Each wall is flat, endless, passes through zero and stands at right angles to its row. A trip goes straight from one point to another. List the walls that it crosses, first one first.

Walls:
(1): [33  6 -5]
(2): [ 10 -61 -35]
(3): [  0 -30  10]
(4): [  9 -56  -3]
(5): [-12  29  14]
(6): [-78 -24  19]
(7): [-44  22 -16]
Trips:
[ 11  22 -26] to [-61  63  37] -> 1, 6
[-13  37  13] to [  8 -64  50] -> 3, 7, 4, 5, 2
[-28  28  76] to [-66  50   5] -> none
[-9 60 27] to [85 52 10] -> 1, 7
[ -5 -36 -23] to [ 36 -44 -16] -> 1, 6
[ 9 30 -8] to [  7  79 -68] -> none
[ 26 -39 -34] to [86  2 25] -> 2

Walls:
(1): [ -1  15  33  43  22   0  20   3 -29 -49 -47  63  63  75]
(2): [-26 -21 -37   6 -35 -19  24 -44  98  54  42  12 -51  31]
(3): [ -2  51  31  35 -23 -40   1 -29   7 -51  44 -19 -12 102]
(4): [-32  -3 -45 -43   6  31  40   7 -32  18 -54 -49 -65  60]
(5): [  2 -13 -27  15  32  -7   5  56  21   9 -21 -28  24  68]
(6): [-18  -9  28  -4  55 -32 -62 -23  79  46 -36 -33 -11  64]
(7): [-57 -17 -18   0  58  -1 -34 -66 -13  13 -44   3 -39  40]
(8): [-66  16  17  43 -10  -8  33  36  17  16  10 -30  21  -5]
(9): [ 26  37  -6  27  50 -34  -7 -13  15 -46  52 -25 -27  -9]
(10): [ 63 -93 -11 -45  14  39 -40 -15  -3  14 -23  53  77  20]
Trips:
[-17 -55 -24  51  19  56  65  50  12  60   0  28   3 -10] to [-39 -12 -15  29   8  50  70   1 -25  29  13 -12 -15   0] -> 1, 10, 7
[ 44  14  34  28 -70   6  61 -36  42  35  10 -25 -77  27] to [-54 -27  -4 -27   7 -30  18 -29  -2  10  19 -10  19  -5] -> 9, 7, 3
[ 34  17 -77  37 -28 -64 -52   5  15  62 -29 -46  73 -22] to [ 44  13 -29 -15  78 -54 -90  14 -38  31 -67   9   6  18] -> 2, 8, 7, 9, 1, 4
[-12 -19  51 -45  36 -38  52  -6 -37 -20 -13 -29 -73   9] to [ -5  61  73 -11  45   6  40   0 -17 -39 -33  75 -35  -5] -> 1, 6, 4

Walls:
(1): [ 56 -30   8 -27  54 -47  13   5  28   3  38  28 -30 -12  35  29 -53  43
   6  -6  20 -57  11   7  16 -25  -8   7  35   3  16 -49 -44  20 -69   6
   8 -37 -34  30   1  22  82 -10 -38   9  -8 -24]
(2): [ 22 -33 -10  -7 -63  17  -2 -12   1  33  27 -47 -20  18 -26  38  19 -28
  14 -11  56   7  29  -7  25  -1 -32  15 -83  35   3  42 -76 -35  38  44
   1  24  -6  36 -25  27  22 -17  15   6 -20 -42]
(3): [ 23 -32 -16  32 -14 -59  51 -30 -28 -41 -48 -10  60  41  23 -11 -26  21
  24 -56  44   2  -7 -47 -36 -13   5 -26  -3 -50  -4  15  15 -30  33 -48
  16  13   3  35  14  43  -1 -21 -38   3 -49 -21]
(4): [  3 -28  20 -47 -29 -31  85 -65  12  10  38 -62 -83 -33 -30  24 -39  64
 -25 -19  -8 -21  65  -3  -6  56 -45 -41  20 -10 -40  60   3 -31  68  16
  34  23 -14 -25 -12  31  16  67 -17  29   1 -25]
(5): [ 22 -14  17 -14  13 -84  -8 -52  34 -22   6  57 -24 -16 -19  -9 -58 -12
  -5  -7  69  -1  49  25  14   6  35   8 -74  56  35  11 -59 -21  15 -46
  16  27  14  32  18  28  61 -14  27   8 -73  47]
(6): [  3  25  56  59  71 -61  21  23  -8   1 -12  10  10  -8  -9  -7  39 -24
  17 -12  -6 -27 -21  13  -3   8 -23 -75  -9 -50  41  15  58 -54 -11 -18
 -16 -25 -13  49 -17 -29 -28 -14 -41 -37  36 -25]
(7): [-47  32   6  25  44  78  22   4   5  46  31  27 -76   3   5  38 -32 -18
 -38  93 -68  12   3  -6  15  54 -16 -51  -6  17 -10  -4 -10 -11   2 -64
   9  24 -44  75 -15  36  11 -23  -7  92 -48 -22]
(8): [ -3 -14  25 -57 -25 -26 -40  54   2 -35  53 -35  41  40 -21  -4  -1  22
  24  15  15 -64 -46 -38 -12 -73  -5  44  57 -13 -30   6   3  -1  28 -11
  -5   6   2  13  17  19 -36 -28 -24  26 -30 -61]
(9): [ 28  22 -23 -50  26  -3 -38   7 -12  -5 -33  52   7  35  19   4 -40  37
  31  -4  -4 -58   2 -32  34 -26 -41  -3  21  20 -54  11  46 -51  38   1
  -7 -20  56  20  33  24  22 -53  16 -16  21 -23]
(10): [-26 -23  10 -26   9 -10 -47 -60 -46 -11 -67  49 -11  -8  11  15  -1 -12
  -1  48 -21  35  10 -27 -38 -45 -28 -21  13  25 -57  32 -63  -1  -9  50
 -30 -39 -41  43  57 -31 -28  96  -5  -4 -17   0]
(11): [ 31  -6  61  57  21   0  16 -16  46  -9  28 -75  -2  15  35  79   5  -5
 -41 -74  -2  29 -71 -12  -7   0 -42   0  21 -39 -34 -44  14  -9   1 -13
  82  26 -76  -3 -10 -29 -13  -3  21 -20  90  19]
Trips:
[-38 -14   2  10  16 -50  54  38 -63  51 -38  30 -34 -52 -45   5  26 -53
  50  17 -69 -15   3  45  48   7  10  -2  51  63   0  12 -10   2 -63   8
   8  -6  17  50 -27  16  19  21 -41  -4  18 -76] to [  60   41   24   40   44  -24  -77   34   14  -46   -2    2    7  -73
   17  -13   -3   -5  -56   -6  -15   31  -71   46   -3   15   17   26
  -39  -14   18    4   29   22   -9  -26  -48   -8  -12  -15 -121   -5
   45  -41  -67  -11   13   22] -> 4, 10, 11, 5, 7
[-40  35 -41  37 -37 -13 -16 -12   4  53   4 -11 -29  61  25  17  46  28
 -48 -81  38 -31  33  14  73  -1  25 -74   2  29  11 -60   8 -20  15  20
  -7 -32 -61 -55   4   9  27 -16 -34 -33  60  -8] to [ 26 -82  40 -61 -24  17  11  32  -7 -11  -1  66  30 -52  -1 -15 -42  47
 -16  25   1  23  -1  46  10 -11  38 -79 -86   8 -33  82 -63  33 -31 -12
  15 -25 -20  20  41  30 -21  56 -43 -30  23  50] -> 9, 5, 10, 11, 6

Walls:
(1): [ -17   20  -15   25  -50  -37   -8  -12  -79   -5   -8  -46   -4   33
   14   42 -100   57   49  -43   -8   56    3  -42   -5   72  -57   41
  -11  -40   19   46    1   31    9  -85   22  -28   42   23  -10   20
   -8   -9   46   23  -22   19]
(2): [  4  79 -11  47 -19  -2   0  25   4 -26  -8  -3  14  55 -17  45  -4  41
   8   5 -31 -42 -13 104  42 -13  12  67 -11  58 -11 -28 -55 -24  52   8
 -51  31  43  25  28   3 -16 -11  20   4  44   8]
(3): [ 14 -17   9  -3  16  15 -41  12  36  30  26  83 -24  -1 -40  76   7  50
  -9   3  10  -4  -1  19   9  -9 -14  -1  33 -22 -35 -11   2 -12  61   3
  -2   3 -17  -7 -24 -12 -15 -30 -33   7  38 -15]
(4): [ 37  30  24   7  16  -5 -47 -27 -16 -32   6 -36  23  29 -52 -14  26 -39
   7 -22  38  -5  31 -21  22 -63  -1 -11  29 -21   7  35  36  43  49  59
  -2   4   5 -11   2  34   2  47 -67  19 -16 -63]
(5): [ 36  30  22   6 -26  30 -10   6  13 -40   9 -14  34 -47 -48   7 -41 -32
 -25   3  31  51 -48 -24   5  24  -7  42  37  14 -27  52 -12  -2 -11 -46
  17 -37  14 -15  -1  43 -19  11  51   8 -19 -35]
(6): [-21 -40  47 -39   4 -30 -72  -3  -5  32  37 -16 -48  28  -4 -49 -13  13
 -43  10  16 -12 -42  19  70 -25 -36  99  22   8   1   3 -40   9 -21 -22
   6 -14  43  22  -4 -22 -48 -59  28   8 -32  33]
(7): [-51 -34 -37 -23 -10  75 -78 -25   0 -73   4  45  15 -35  28  47  22  11
 -12  50  93   7  20  19 -32 -29 -29  46 -38  14  27  14  -2 -31  -8  27
 -49 -45  -3 -52   1 -43  52 -28   7  51 -28  11]
Trips:
[-35 -38  -1  17  82 -49  30  90  -1  62 -30 -15   6 -44  38  50   1   7
  36 -25  -9  56 -47  -9 -11 -34 -32  11  11 -31  23  10  22 -55 -22  -1
 -54 -21  -4  -7 -32 -44  33  37 -19  33  57   0] to [ -15  -22   22  -93   21   35  -69  -44   -9  -32 -103    6   25   -9
   30   -2   34  -33   56    3   31  -23  -41   10  -45   44   18   -5
   43   49  -21    6   20   36  -30   30   28    3  -36   -2  -30  -57
   29   34   28   11   24   13] -> 1, 3, 4
[ 59  30  14  21   1  54  43  16 -16 -65 -13  41  70  16  32  26  34  40
  44  10  13   0 -11 -18   1 -61  33 -40 -49   6 -14 -10 -57 -41  12  13
  16  -7   0  11 -13  21  14  41 -82  18  -7 -33] to [ -24  -70    5  -15  -17   45    8   24    7   -5   77  -23  -58   13
    1  -16  -10  -24  -36  -27  -56   62  -53  -15  -16   -7   48   57
   68   -3   -2  -34   31   -8 -103  -48  -38  -20   71    5  -26   16
  -29  -29  -51  -39  -53  -27] -> 5, 3, 2, 7, 6, 4, 1
[-26 -21 -39 -24   8 -31 -57  52 -22  26   0 -67 -18  40  -1  72  -2  -8
 -41 -20   4  -7   4  10 -36  30  -7  50  35   5  -8 -42 -69 -54  -3   1
  58   1  22 -17  -1   2  17  24  -5 -58   0  24] to [ -30    2   -6   20  -18  -19 -109   11   33   34  -70  -47  -54    8
   28  -22    1   18   31  -46  -23   33   43  -45   80   27    3   38
   -6  -38   14   16   33   55  -29   10  -17   18   11  -18  -36   -7
   54    3   29  -24    9   61] -> 3, 2, 4

Walls:
(1): [  5   7 -12  -7  13  26  -8 -21  37  -3 -33  -3  10  18  15  61 -41 -19
  -8 -16  13 -15  34   5 -55  15 -26 -53  34  -6   8 -15  13  -5   3  57
  37  -9  43  -6  22 -60  30  35 -65 -42  75 -27]
(2): [  3 -19  43 -46  34  11  12  33  26  89  20   1  16 -16 -18   8  43 -22
  51  28   1   2   5 -43  55  26  47  17   6 -12 -74  -8   2  25 -34  -5
  19 -22  -8  29  -9 -24  15 -10  12  56  -3 -30]
(3): [  -6  -22  -62   -8  -34   17    6  -10  -20  -32    4   -8  -18  -13
  -44  -21  -16  -41  -27  -43   22   18  -60    1  -54   15   74   46
  -10   26 -121  -43   17  -43  -10   41    6   24  -42    8   35  -19
   12    8   19   -2   33   29]
(4): [ 17   7  12 -38  -1 -12  33 -29  -5  22  37  22  13 -16 -18 -24  -5   7
  16  12  -9  35  28   5  -8  -6   7  -7  -8  22  22  13  18  54  18  -2
 -23 -48 -50   9   8 -11  12  -8  11  35  54  32]
(5): [  4 -19  14   4   9  52  -6  19   4   4  28  38 -30 -25  12 -14  -5  28
  16   5  24 -36  51  -5 -20 -12  21  -9 -28  -1   8 -34  14  43  -2   4
   1  24   6  21 -16 -10 -10  -4  34  30 -54  10]
(6): [ -7  16   1  -6 -40  63  15   6  50 -46  -9   7  30 -52 -24   5  -2 -21
 -27 -12  14   3  12  27 -30  18 -75  14  -2  19  10 -15  19  -5 -47 -15
 -55  -7  28   0 -22  21 -29  12  11 -35  -9 -14]
(7): [ -4  45  52   9 -26 -18 -47  -7  -1  19  23  58  -6  -5  21 -19  25   5
   3  23   5 -28 -36 -21 -48   3  -3 -14 -42   2 -52   6  46   4 -21  17
 -35 -51 -27   0 -23  -8  18  20 -68  -8  21   3]
(8): [ 27  45  33   4  -3   2 -39  -7 -24  35 -67  17  -2 -24  -9 -37 -80 -20
   5  58  23  22  16 -15  -9 -66  33  13 -12 -15  12  45  -4  50 -40   8
  66  11  33 -19 -11  35  11  33 -58 -17  44  14]
(9): [-20 -24 -21 -27  24   9  13   7  63  -4  13  20  -4 -38  10  39  31  20
 -26 -19 -24  -5 -15   8   4 -43  13  31  24 -28  54   4  12  20   8 -18
  32 -38  27 -26   4 -47   6  34  -2  18   7  10]
(10): [ 20  32 -18  51  -6  23 -43  15 -10  -8  28 -15   0 -40   9  16   4 -14
  24  30  18  -5  18   2  33 -28   2  30  41  18 -24  10  21  -8  25  36
   6 -40 -41 -46  41  21  10  34 -55 -20  -5  19]
(11): [  30   27  -17  -10  -21  -18   29   11   48  -17   23   41  -12   40
   17   46   45  -11   30   23  -28   47  -14 -101   -6   27  -20   -3
  -11   32   26   38   -3   59   40   -6  -28   -8   57  -15  -27    6
   -6  -10   -9    4  -62    2]
Trips:
[ 22 -46 -32 -46  -3   0  58 -19 -19  35   4 -18  16  32  16  40 -41  41
   7 -60 -23 -69 -54  27   6  -1  -2  45 -17  16 -11 -12 -25 -36  25 -30
   8 -11 -27   2 -43  45  -8 -33 -30  38  15 -15] to [ 17  62   3 -58  -5  -3   0 -58  28  22   0 -32  36 -12 -33 -19  52  65
 -18 -92 -35 -30  13  43  45 -44 -17 -43 -24  26  36 -23  21 -44  24 -16
   8  20 -29  -8 -19 -14  11  17 -27 -35  20  -1] -> 2, 4, 3, 1, 6, 7
[ -4  14  13  25  49 -26   8  29 -12 -28  -4  -5 -29  12   3 -41 -54  30
  40  -9 -16   7  -8  -8 -25  11 -51  42  13 -38  10 -55  54   3  -3  17
  -7   9  44 -44 -17   4   7  24  39  13  39  12] to [ 42   5 -19  34 -43  12   8 -11 -28 -86  -9  20   9  53  -6   9   3 -13
 -42  16 -13  -5   5  -1   2  45  10  19   7 -33  26   4 -29 -13 -50 -22
 -27  51  48 -56  26 -27  20  17  24 -30  -6  10] -> 3, 9, 5, 11, 8
[ 38  -7 -15  39  38 -33  23  50 -16 -46 -28  -9 -23  -2  19 -19  -8  16
  -6 -24  10 -31 -20 -16  33  37 -23  20  -5  13  -1   7   8  10 -35  -7
 -42 -30  -8  -4   7   8  -5 -22  26   2  10 -16] to [  2  46 -35 -30  15 -18 -27   7 -15  20  14   8 -14 -17  -7  47   1  -5
  24  29   0 -23 -11  47  36 -42  50  11 -29 -51  11  50   5 -45  39 -41
 -16  24  20 -18 -21  25  24  25   6 -17  13 -13] -> 10, 11, 6, 9, 8
